Every row gives one point. Two turns around zero, p and q, are shown by what they do to some points. Write where each new point lands after one turn and then the other. Backwards means that the second turn is done in reverse. Each puzzle has new turns, and all numbers are rounded.

Turn p:
-.25 -.08 => -.26 -.02
-.10  .67 => .05 .68
-.04 -.45 => -.14 -.43
 .39 -.15 =>  .35 -.23
Turn q:
-.35 -.02 => -.35  .03
 .12 -.05 =>  .11 -.07
-.02  .63 => .07 .63
 .25 -.56 =>  .17 -.59
Where do these land?
q, then p backwards: -.45  .20 => -.46  .16
q, then p: .14 .15 => .18 .09
p, then q: -.08 -.47 => -.24 -.41
p, then q: .64 .33 => .72 .08
q, then p: -.25 -.21 => -.31 -.11

Turn p:
 .10  .11  .41 -.27 => -.26  .06  .29 -.33
 .27 -.32 -.62  .06 =>  .64 -.18  .04  .35
.03 .22 .47 .31 => -.53  .24  .09  .13
-.23  .50  .25 -.07 => -.31  .38 -.18 -.32
-.18 -.51 -.51 -.03 =>  .46 -.51 -.25  .16
Turn q:
 .46 -.17  .19 -.29 =>  .44 -.21 -.20 -.28
-.14 -.14  .56 -.34 =>  .07  .14  .11 -.66
-.23  .28 -.27  .57 => -.32  .02  .33  .56
 .34  .26 -.53 -.15 =>  .31  .09 -.38  .49
-.43 -.23  .05  .20 => -.50 -.03  .13 -.12
Where do these land?
q, then p: .02 .21 .26 .16 => -.28  .05  .23 -.06
p, then q: -.11  .28 -.14  .08 =>  .09  .15 -.05  .29
p, then q backwards:  .01  .18 -.57 -.10 =>  .37  .25 -.01 -.41
q, then p:  .32 -.08 -.35 -.12 =>  .34 -.03 -.01  .36
p, then q backwards: -.29 -.51 -.11  .21 =>  .35 -.33 -.34  .24
p, then q: -.09  .35  .67  .53 => -.60  .57  .39  .16
q, then p:  .13 -.43  .24 -.75 =>  .75 -.01  .17 -.48
